Each wall is flat, endless, passes through zero and stands at right angles to its row. A trip goes straight from one point to another. List the walls that it crosses, first one first.
In the rows, zero is written as 128.

Walls:
(1): [152 151 121]
(2): [151 130 173]
(3): [133  95 106]
(4): [124 117 179]
(5): [129 109 154]
Trips:
[94 52 71] to [135 162 129] => 1, 3, 2
[141 137  84] to [ 89 131 108] => 1
[190 149  98] to [146  88 101] => 2, 1, 5
[157 101 164] to [102 160 118] => 3, 1, 5, 2, 4
[116 154 109] to [162 120 127] => 3, 2, 5

Walls:
(1): [124 105 131 140 178 152  68 155 126 191  99 100]
(2): [143 152 141 105 113 159 139 135 127  91  86 132]
(3): [143 170  89 124 102 121 109 170 157 136 113  77]
Trips:
[131 120  95 171 136 148 136  65  71 142 124 119] to [103 113 157 147 123 146  92 116 184 166 130 118] => 3
[145 135  83 104 138 111 134 134 111 146 155 125] to [174  67 144  71 144 114 172 135  99  81 106 133] => 3, 2
[105 134 132 146 121 169 161 110 188 108  69 124] to [146 109 116 125 113 126 104 169 119 175 138 117] => 1, 2
[116 171 141 132 114 119 122 148 100 147 136 105] to [ 99  86 158 145 121 132  91 166 167 115 155 128] => 3
[ 98 130 193 138 124 147 212 158 139 151 150 151] to [ 81 165 132 170 131 135 101 163 151 163 154 134] => 2, 1, 3
[123 144  92 165 162 144 134 139 150 108  91 157] to [173 107 176 133 157  89 106 125 154 139 142 124] => 3, 2
[159 105 158  89 124 181 138  61 127 150 101 124] to [125  69  66 144 129  90 167 116 130 162  90 147] => 2
[111 146 172 128 175 111  59 140 121 164 130 128] to [122 119  92 104 187 212 144 114 140 134 164 138] => none
[173 146 110  98 114  97  82 105 147 139 145 138] to [172 153 143 159 101 153 107 121 102 126 151 148] => 2, 3
